Each row of a before or after table is a point. One or more steps were done to the points. Then noise was added and the rows were shuffled. The steps act on columns, c1 being the first. Name the steps. A step turns or swaps two columns, mirrors them in a line or flattens them onto one, adds a multiple of one to another, or multiplies or shifts one. Angles are multiples of 10 degrees, from the lower column toward the higher: turns from -170 to 170, lines from 10 to 170 but not 90. Use the fewest steps. Two steps may share a column if one is a turn and the other turns, adds or multiplies; they go together, in the order done. Otherwise the lowest column goes first.

Before:
[[-14   2  28]
 [-47   5 -24]
 [-55 -23 -24]
 [ 34 -23  29]
 [ 49  -8  13]
 [ 44  -3  76]
 [-11 -79  58]
 [-16 -28  11]
 [ 50 -39 -19]
 [ 44 -46 -25]]
After:
[[  1 -63 -28]
 [ 33  25  29]
 [ 66 -37  60]
 [-22 -36 -15]
 [ 20  41  72]
 [ 45  34 -15]
 [ 67  22 -22]
 [ 19 -27  12]
 [ -6 -11  29]
 [ 23  44   9]]
Steps: turn c1 and c2 by 70 degrees

Before, 12 rows:
[[-33  -4  11 -17 -13  15]
 [ 14  54  52 -41 -23 -54]
 [-20  36 -13  18   1  16]
 [ 13  18 -56 -60  -5  42]
 [-11  21 -65 -16 -34  11]
 [-60 -53 -15 -13  11 -33]
 [ 31  54  48  54  40   4]
 [-56  25 -43 -14  27  46]
 [-64 -50  60   5 -16 -41]
 [ 23 -37  41  62 -21  56]
 [-17  52  48 -41  52  17]
 [-44 -62 -28 -51 -22  13]]
After:
[[-43 -61 -26  -7 -10  19]
 [ 14  14 -58 -76 -23  32]
 [-22  36  -8  42  -9  15]
 [-14  49  44 -24   5  -9]
 [ 12  58  51 -54  18 -30]
 [ -8  18 -63  -7 -11  25]
 [-35  -3   9  15  -9  21]
 [-62 -56 -16  50  18 -32]
 [ 23 -36  41  33 -28  52]
 [-63 -50  61  72  16 -27]
 [ 25  56  50  22   9 -15]
 [-52  24 -42  44 -12  22]]
Steps: add -1 times c1 to c4; flatten c5 and c6 onto the line at 120 degrees

Before (12 x 11):
[[-25 -30  19  11  35 -10  32 -26  55 -17  70]
 [-21   1  23  29  23  44 -41  24  20  22  18]
 [-82  46 -59 -20  69  -7  50 121  59 -12 -14]
 [-27  21  19 -40  39 -20   6 116  47  12 -11]
 [ -1  31  49  12 -51  52 -14  20  17 -27  12]
 [-67  43 -17 -64  76  -8  -3  68  30 -32  18]
 [-44 -11  32   4 -32   6 -32 -11  40  10 -26]
 [ 11 -30   1 -25 -27  68 -14  24  28  -3 -26]
 [ 32  12  24  25   1  13 -23 -12  14 -15 -30]
 [-47 -43  26   8  25   9  58 -19 -33 -14  36]
 [ 16 -25   2  22 -68  15 -54  19  -7 -19   8]
 [ 10  30   1 -12 -35  22 -10   0   3  35  18]]
After (12 x 11):
[[  9  29   4 -13 -54 -47 -10   1   3  34  18]
 [-25  22  17 -38  26   5  12 115  46  11 -10]
 [ 11 -31   5 -26 -57  37 -12  22  28  -2 -26]
 [-83  44 -72 -23  17  16  27 119  59 -13 -13]
 [-24 -33   8  12  41  50  37 -26  55 -16  71]
 [ 17 -24  20  22 -35 -28 -51  19  -7 -19  10]
 [-67  44 -16 -64  23  24  -9  68  30 -31  18]
 [ 30  15  30  25 -16  -3 -13 -11  15 -15 -30]
 [  0  28  50  10 -88 -45   2  18  17 -27  12]
 [-44 -11  41   3 -17 -16 -18 -10  41  11 -25]
 [-48 -44   5   8  24  64  64 -20 -33 -13  37]
 [-22   2  36  30 -29  41 -30  24  22  22  19]]
Steps: add -1 times c2 to c5; turn c5 and c6 by 60 degrees; turn c3 and c7 by 20 degrees

Before:
[[  2  65 -11  39 -26  23 -12 -18  -3 -41 -16  36 -16  -3]
 [-66  37  -7 -33  48   5 -25 -19   9  37 -28   6 -38  25]
 [ 10  30 -18  -2 -13  13 -31   5  -1 -26  -5  43   8 -62]
 [ -3  62 -11  -1  24 -21 -39  14 -10   8  10  39 -35  38]
 [-15  41  59  20 -14  10 -32  82 -51 -23 -11   8  60  22]
 [ 11  10  -7 -27  10  23 -27  -9 -42  22  -2  22 -22  24]
 [-17  -2 106  16 -24 -12 -26  25  -4 -40  32   4  33 -16]
 [  5   0  38 -42  96 -12  81 -26 -10 -10 -19  18  -6 -45]
 [  9  52  24 -59   4   3  -2 -16  -3 -18 -20  -5 -31 -44]
 [  1  12 -16 -56 -25 -21  80   5 -44  51 -16  15 -19 -41]
 [ -2   4 -18 -30 -26 -22  23  43 -35  -1 -22 -64  -4 -33]
 [-33  54 -16 -35  10  -6 -14   4  -7 -44   1 -33  58  14]
 [-77   8  -1 -40  -3  20  10  69 -46 -51 -14  41 -32  21]
 [-38  67 -18   9  33  49 -19  35 -34   7  35  32 -19  34]]
After (14 x 14):
[[   1    3   -7  -27    9   22  -28   18 -102   22   -2  -31  -33   24]
 [ -15   21  -19   -2  -10   13  -30   17  -24  -28   -4   36   21  -62]
 [  -4   41   22  -60    5    5   -2   39   -5  -18  -19   -9  -22  -42]
 [ -28   46    0  -39   -3   20    9  -88 -119  -51  -14  -23   -5   21]
 [ -38    4  -17  -30  -26  -22   23  -22  -45   -1  -20  -99   -3  -32]
 [ -27   54  -10   -1   24  -21  -40   17  -42   10    9   20  -41   38]
 [  37   66   -7  -34   47    5  -24  -25   16   36  -28   17  -57   23]
 [ -74   42   60   18  -14    9  -32  -34 -113  -25  -10  -55   71   24]
 [ -31   76  -18    7   35   52  -20  -16  -89    8   37  -13  -22   34]
 [  -9   11  -15  -54  -25  -20   78    3 -102   49  -15  -42  -45  -40]
 [  19   -1   36  -43   96  -10   82   18  -32   -9  -19    2   -2  -45]
 [  -3   65  -16  -36   11   -7  -13   -5    2  -43    2  -36   81   16]
 [ -15    7  107   18  -23  -13  -25  -24   -9  -40   30   -1   51  -17]
 [   1   56  -11   39  -27   23  -14   37  -25  -43  -17   28    3   -4]]
Steps: turn c1 and c2 by -30 degrees; turn c1 and c8 by 120 degrees; multiply c9 by 2.5; turn c9 and c12 by 30 degrees; add -0.5 times c10 to c13

Before (8 x 24):
[[   3  -63  -28  -28    5  -23   70   -4  -11  -27   11    0  -32  -26
   -29  -24  -54  -44   -9  -14    4  -16  -50   25]
 [   1   11  -43 -119   20    0  -25    1   26   -9  -49  -14  -31  -40
   -17  -18  -26  -39  -49    1  -19  -13   36    3]
 [  -4  -42  -12  -38  -12  -19   18   -7  -11    8   25   26   20  -38
    29   34   40  -45   11   17  -10   15  -37   -7]
 [ -17   21   -4   13   19   49   -4    0   -6  -19   27   25   -8   29
   -28    1   41  -34   20  -21    0   13  -18  -20]
 [ -15    3  -45   13  -29  -16   -9    5   19  -10  -67  -12  -13  121
    -5  -32  -71   16    6   17   18   62  -18   18]
 [ -12   36   10   -5    2   21  -19    0   -5  -18   39   27  -75   45
   -20  -19  -24   -3   15  -14   49  -24  -46   -1]
 [  -6   21    3  -25  -49   11  -24   27    1  -27   12   19   20  -27
   -29  -20   48   -1    2    4  -14  -25  -47  -26]
 [ -55  -46  -13    9   17   34   23   57    4   55  -29   15   21  -39
   -19    7   47  -20   -2  -16   59  -20  -35    6]]
After:
[[  -4    1   53  -37  -12  -46   16   11  -11    8   32   24   19  -38
    27   34   -1   43  -10   17  -10   15  -37    2]
 [ -19  -63   23   14   21    5   -5   10   -7  -19   34   26   -8   30
   -28    0   -9    2   -1  -23   -2   15  -19   19]
 [   1  -26   -9 -118   19  -32  -26   -2   26  -11  -63  -13  -31  -39
   -16  -16   48   -3  -68    2  -19  -13   36   -2]
 [  -6  -18   45  -25  -50    6  -23  -10    0  -28   17   20   19  -29
   -30  -19  -19  -18  -19    3  -12  -25  -46   36]
 [ -12  -31  -38   -4    2   11  -19    1   -6  -15   53   27  -74   42
   -20  -19   -1  -26   -5  -13   49  -24  -47    0]
 [ -56  -19   36    9   17    6   24  -50    3   53  -37   15   21  -39
   -18    8   -3   56  -24  -17   55  -22  -35   24]
 [   3   11  -50  -26    5  -49   69   -8  -10  -28   15    0  -34  -26
   -32  -25   44   63  -30  -13    1  -18  -50  -23]
 [ -17   21  -40   13  -31    1   -9  -12   19  -11  -87  -11  -13  120
    -6  -31   65  -10  -12   17   19   61  -18  -14]]
Steps: turn c6 and c18 by -50 degrees; turn c2 and c18 by -110 degrees; turn c3 and c17 by -110 degrees; add 0.7 times c20 to c3; turn c8 and c24 by 150 degrees; multiply c11 by 1.3; shift c19 by -20

Before, 13 rows:
[[ -4 -25 -10  25   0  32 -18 -19 -14   8   1 -44  14 -16   7  15  40  -7
    1   9  28  18   5   2 -10  -9  12  24 -70   7  -7  22 -14 -16  -8   6
   19  -1   8 -31  -7   4  -9  11  13  -9 -20 -22  18  -1  22  16 -19 -47
  -15 -29  17  11 -18  -5  -4 -22  10   3]
 [ -3  -1  -1  23  29 -35  17  -7  18  24   4  34  13  11  32   6  20 -40
   -6  11  24  11  10  16 -18 -15 -11 -14  -8 -11   3 -14 -26 -27  -7   4
   29  17  20  10  15  10   6  -6  17  22 -10  10  36  -2 -13  23  -9  10
    1  17 -10 -13  11  16  12   4   9  53]
 [ 18   0   1  22  -5  -3   9  -1 -30  25  11  33  19  32 -30  14  55  26
  -19  14   3  18   6 -20  39 -22  56  -9 -14   6   4  15  -6 -21  -6   7
    9   9  19 -27  12 -20  18  13  25  13  -4  -5   4  -1   9  19 -44 -11
  -15  19  -1   2  11 -40 -24  -2  -1  16]
 [ -6   0 -10  24   6  31   8 -23   1   5  13  32  18 -17 -26  -3  -3  14
   45   0 -23   1  -5  43  11 -13 -17 -15   5 -16  23 -32   9  -7  13   4
   17   9 -12 -14   4  -9 -21 -85  14  21   3  -9  24   5  19  -1 -14  16
   37 -12 -10  -7 -13   5   7 -15 -15 -36]
 [  4 -13  -9  15  -6 -22   1   7 -34  18   7  29 -18  17   0  13 -20  22
  -24  -4   2 -29   0 -22   3 -23 -18  15  -1 -10  47  -8 -23  24  -3   8
  -42  20 -13 -14  16  -2  -4  23 -25   3   2   7 -10  11  23  12 -14  -1
   -9  27 -12  19  18   3   4  -2   3 -27]
 [ 17 -51   1  -4  -6  22  -5   7   6 -24  28 -10 -13  13 121  19  25  29
  -21 -37  21 -56  18 -24   6  -8 -10 -10   3  19 -10   3  32  26   2   3
   22  -3 -11 -33   2   2 -17  -3 -22  18  -5   3  -4  12  -1   5  -4 -20
   -5  12  -4  32  19   7   8 -22  18 -33]
 [-75 -11   0 -14  -3 -33  19 -24  23  11 -16  21  14   8 -28   6  -8   9
   -7   0  -9  19   3 -23   3 -30   6  37  10 -12  49  18  -5 -16  -8 -22
   34  18  52 -25   5  10  28  19 -45  25   4  -8  -4   1  -1 -13   1  14
  -16  15  17 -10   3 -13 -22 -18  10  18]
 [-28 -13   1 -12   2  23  13   2 -26  71 -14   2  19  -4  -9   2 -16  20
    0  -5   6   5  18 -32 -16 -27  -2 -16  11  -5 -10 -25  -9 -26  12   4
   33 -46  13  -4 -20   8  -1  20   7  -3  74   7  -2  -4  22  11  -1  25
    8  14  80  16  10  19 -50  -7 -51 -26]
 [  5   2 -10  10  65  14  20 -14   5  12 -16  15   2 -17 -28  21   8 -35
  -19 -31  10   5  20   0 -24 -13  17  -7   9 -16  -1  15   2 -24   2 -13
   19  -8 -23 -24 -24 -43  54  22   2 -44  -5  12   2  12  12 -19 -27  23
  -11  26  -9 -21 -10  18   5 -20  12 -38]
 [ -5  -5   3   0  53  31 -13 -23  17 -28  -1  34 -19 -13 -31 -34   4  22
  -13   7  22 -29  18 -27   0  11  16  15  -8  13 -18  -2  15   5  -5  -8
   31  -1 -21 -35  16   1   1 -32  -3 -12 -14   9  31 -33 -74 -11 -18  11
   -9  11 -13 -22 -17   9  -9 -19   8   5]
 [-18   1  53 -12  -2 -41  -5  11  16  -6  -9 -52  15   9  10  25  -1  22
  -14 -23   7  20  -4   2 -22 -16  31  -3 -31   4  14  23   8 -20  43 -59
   24   2  14 -33  14   4 -12  13 -12 -14 -19  15   8   3  -5  17   2  10
   18 -19  -4  19  64  15   0   6 -39   5]
 [ 17  -1   0  25  16  31   2  43 -36  -2  -5 -33  30  12 -25  19 -14  12
   18  -8  12 -13  19 -19 -25 -10   7 -18 -12   8 -14   5 -11  -5  32  -2
  -45 -21  -3  21   3   3 -11  24  14  11  11  15  -2   8 -29 -56   0  21
    2  22  10  -8   8 -21  -3  36  11 -31]
 [ 14  -4  -5   4  11  20  18 -14  16 -28  56 -34 -21 -19 -23  22  55 -30
    4  17  12   0  -7 -16 -23  39 -10   0  -3  -8   5  25  12   6  -2   7
    7  -5 -18   8 -25   3   0  -7  23 -15  12  16   2  11 -14  13  -7   4
  -11  23  30  -8  58  15  -1 -11  24 -38]]
After:
[[ -4  35  -7  24  -2 -23 -21 -21 -13   5   0 -44  12 -17   9  13  41  -6
    2   8  27  15   2   2  -9  -8   8  27 -70  -1  -7  24 -13 -16  -6  13
   21  -3  10  20 -11   2  -8  10  10 -15 -19 -16  15   0  21  16 -21 -47
  -16 -32  21   9 -30  10  -6 -19   9  -2]
 [ -8   5 -13  24   6 -22   9 -21   1   6  14  31  18 -12 -26  -2  -2  18
   43   0 -20   1  -3  47  10 -13 -18 -14   5   2  23 -33   7  -7  11  15
   17  10 -11  13   5  -6 -21 -86  12  23   5 -24  26   6  16  -2 -12  11
   34 -11  -7  -8 -24 -16   4 -12 -18 -37]
 [ -2  14   5   1  52 -10 -13 -22  18 -32   2  36 -20 -16 -30 -35   2  19
  -12   9  20 -30  15 -26  -2  11  13  13 -11 -15 -19  -2  18   4  -6  24
   29  -1 -26  31  17   2   1 -31   0 -10 -16  24  31 -33 -75 -11 -21   9
  -10  12 -10 -23 -29   7  -7 -19   8   7]
 [  5   4 -11   8  65   3  21 -14   6  11 -18  15   1 -16 -31  21   8 -34
  -22 -30   9   8  22  -1 -22 -13  16 -10   7  -7  -1  14   4 -25   5  17
   22  -7 -23  21 -24 -45  55  19   1 -43  -8  -2   2  12  12 -23 -25  22
  -10  25 -12 -21 -18 -21   4 -19  12 -35]
 [ 16   0  -5   1  13 -32  16 -11  16 -27  53 -34 -22 -21 -25  23  53 -29
    3  16  13   2  -5 -17 -25  39 -10  -3  -2  -7   7  26  14   3  -3  22
    7  -5 -17  -9 -24   2   3  -8  26 -17  13   5   1   9 -12  14  -4   4
  -13  20  27  -5  46 -16  -2 -14  23 -37]
 [-19  11  52 -12  -4  51  -3  12  16  -4 -11 -50  13  10   9  27  -3  22
  -11 -23   5  22  -4  -1 -22 -13  33  -6 -29 -14  14  25   9 -18  40  33
   23   1  10  28  15   2 -13  12 -10 -12 -21  19  12   1  -2  13   2  11
   17 -19  -4  22  75  -2   2   7 -41   4]
 [ 19   7   2  25  -9  -7   9  -3 -30  23   9  31  21  33 -31  14  53  24
  -17  15   1  19   3 -18  40 -20  63 -14  -9  34   4  15  -6 -26  -6  -8
    6   8  22  24  13 -18  17  13  21  12  -4   2   7   1   7  21 -45  -7
  -16  18  -1   5  15  26 -26   1   0  16]
 [ 15  57  -3  -4  -8 -22  -5   6   2 -25  25  -9 -14  15 118  18  24  29
  -22 -38  20 -55  19 -30   5 -12  -9 -11   3 -15 -11   4  33  25   2  13
   21  -1 -10  14   3   1 -15  -2 -21  15  -4  24  -3  12   3   4  -4 -18
  -10  13  -3  29  11  10   7 -21  18 -33]
 [ -7   0  -2  22  29  16  15  -5  20  23   1  37  16  11  34   5  20 -39
   -8  12  20   7   9  16 -16 -18 -11 -18  -9  -9   3 -13 -24 -23  -6 -22
   31  19  21 -10  15  11   8  -9  18  20 -12  -2  36   1 -15  24  -9   9
    0  18  -9 -12  23 -17  12   3   9  54]
 [-29  11  -1 -13   2 -22  16   4 -26  73 -12   3  21  -5 -11   5 -14  19
    1  -4   8   4  17 -32 -16 -26  -1 -15   8 -13  -9 -23 -13 -25   9  13
   29 -43  13  -3 -19   6   0  19   5  -2  79   1  -3  -4  27  12  -1  23
    8  11  83  13   3 -16 -52  -5 -49 -25]
 [ 16  -9   1  24  13 -19   6  40 -39  -4  -7 -34  34  12 -23  20 -16  10
   14 -10  10 -16  17 -19 -27 -10   8 -20 -13  16 -16   4 -12  -6  33  22
  -43 -22  -4 -18   1   3 -13  23  13   8   8  21  -1  10 -32 -50   0  18
    4  22  12  -6  -5  18  -4  39  10 -31]
 [-77  20  -5 -13   0  37  20 -26  23   9 -17  20  15   6 -30   7  -8   4
   -7   0  -7  18   4 -21   3 -33   4  36  13  16  50  18  -5 -14 -11  -5
   32  21  49  20   7  16  26  18 -43  25   6 -21  -8   2  -3 -13  -1  13
  -19  19  17 -10  13  -4 -22 -18  11  18]
 [  4  17  -6  15  -7   7  -1   5 -35  18   9  27 -15  18   2  18 -20  23
  -25  -3   1 -29   1 -22   2 -25 -19  17   4  -1  45  -8 -22  27  -2 -15
  -44  22 -13  10  15   0  -3  22 -22   1   2  -3  -9  12  20  12 -13  -3
   -8  30 -13  20  24 -11   3  -4   3 -29]]
Steps: turn c2 and c40 by 160 degrees; turn c6 and c59 by -20 degrees; turn c6 and c36 by 140 degrees; add 1 times c30 to c48; turn c30 and c60 by 120 degrees
